Rows are points. Any point is a mix of the corners, with weights that add up to 1. It lies inside the corners' shape when no weight is negative. Is each point inside? If not, which corners have a negative weight?

Corners:
(1): [-82   5 -29]
(2): [-74 -10   8]
(3): [38 46 -9]
(4): [ 15 -29 -13]
Points:
[-95 -27   6] => outside (3)
[-6  9  6] => outside (1)
[-49 -16 -13] => outside (3)
[ 14  34 -18] => outside (2)
[13 19 -3] => outside (1)
[-57 -10   2] => inside
[-56   9 -20] => inside

Corners:
(1): [35 51 35 13]
(2): [-32  56 -25  95]
(3): [  1  41 -21 -31]
(4): [-59 -33 -25 -53]
(5): [ 22  -6 -12 -32]
Points:
[22 46 22 17] => inside
[-21  44 -21  63] => inside
[16 86  8 54] => outside (4, 5)
[  6  32 -10 -20] => inside
[-11   4  15 -64] => outside (2, 5)
[ -5  11 -13  16] => outside (3)
[-32  27 -34  24] => outside (1)

Corners:
(1): [  1  14   9  28 -87 -10  17  -7]
(2): [-16  25 -53   1 -35  -1  13 -17]
(3): [ 3 11 -3 47 15  9  8  8]
(4): [ -4  22  11  21  16  -2  22 -30]
(5): [  9  16  15 -15  18  -4 -25  12]
(6): [ 10  -1  -7  11  18   4 -95  17]
(7): [ 12 -29 -24 -12  -2  -7  10  -9]
(8): [-74  23  32 -12  13   8  -6 -22]
(9): [14 28 -9  2 13 44 15 -2]
Points:
[ -5  14 -14   8  -9   3  17  -7] => outside (6)
[ -3   4 -24  11 -22  12  10  -5] => outside (4, 5)
[-9 16  2 16 -3 11  5 -4] => inside
[-34  31   4  22 -15  14   7 -16] => outside (5, 7)

Corners:
(1): [ 13   4  36   8 -71   7   2  58  33 -19  11]
(2): [-40  34  26 -11  11 -57  36 -23  80  10 -10]
(3): [-16  23  58 -56 -29 -71 -27  -5  -2  -3  41]
(4): [  6  27 -11  55  53  33  67  -7 -43 -29 -43]
(5): [ 11 -18   5 -36 -49 -39 -38 -31  49 -47 -11]
(6): [ 13  29   7 -32 -49 -47  52  -3   8  17  13]
(7): [-37 -45 -69  34  18  23  66 -74  54 -29 -18]
(8): [ -3  18 -28  13  49  33   4 -75  86  -6   5]
(9): [ 38 -18 -65 -55  11  78  68 -24  25 -61  15]
(10): [-15  54  40   1 -67  20 -44  68 -34  -4 -23]
(11): [ 42 -21  42  -1  21  66 -63  43  17  55 -62]
(12): [-25  95 -21 -56 -20 -84 -51  42  -8 -23  75]
Points:
[ -5  19   5  -4  11  -4   7 -21  34  -6  -2] => inside
[ -3  19 -13 -10 -14  -8   9 -20  17 -33  18] => outside (2, 11)
[ 15  -4   3 -11   1  34  -7   8  19   2 -21] => inside
[  2 -18 -27   7 -28  20  53 -32  46 -48 -15] => outside (3, 11, 12)
[-13  23  10 -15 -10 -33  25 -14  43   0  -2] => inside

Corners:
(1): [ -6 -38  19  -2 -14  -8  -3 -19  22  11   5  19]
(2): [ 10  17  13 -39  26  22 -10 -14  -2  27 -26   7]
(3): [-18  18   7   0  18  27  18  -5 -12  -4 -29  -7]
(4): [-17   0  23   2 -48  12  13   0 -76   9  -7  35]
(5): [-19   3  16   0  23  20  -3 -10 -38  17   9  71]
(6): [-10  24 -23  18 -28  39  -3  95  32 -13 -36 -28]
(7): [ 44  -8  15  11  19 -37 -26 -17  34 -33 -36  -6]
(8): [ 24  -1  13  20   9 -17  26  18   6 -21  14   2]
(9): [ 20  30  -4  10  10  32  -6  44  27 -57  23 -18]
(10): [ 28 -26  -1 -33  20  22   3  -3  27 -36 -14 -12]
(11): [-15 -42  -8  -7  22  -6 -18 -17   2  13 -11 -15]
(12): [  3 -18  -1 -35   1 -82  13 -26  15 -35 -12  -4]
(13): [ 17  -8 -25 -11   3  35   7  -1  28   9   9   5]
Points:
[-1 -3  4 -5 -1  4  8  4 -5 -6 -2  8] => outside (7)
[ 20  26   8 -21   2  -4 -11  -2  22  -5 -36 -12] => outside (5, 8, 10, 11)
[  7 -11  12   4   9  14   3 -13 -10  -4  10  26] => outside (2, 6, 12)
[ 6 -6  5 -4 -4  4  7  3 -7 -9 -5  7] => inside
[ 4 -3  2 -4 -5 11 -2 14  3 -7 -8  4] => outside (3)
[ -1 -14  -3   5 -12  -8  15  15   8 -23   3 -13] => outside (2, 5, 7)
[  3  -8  10   5   1  15   2   5  -3  11 -14  15] => outside (9, 12)
[  5   1   4  -4   0   8   4  10   8 -10  -7   7] => outside (11)
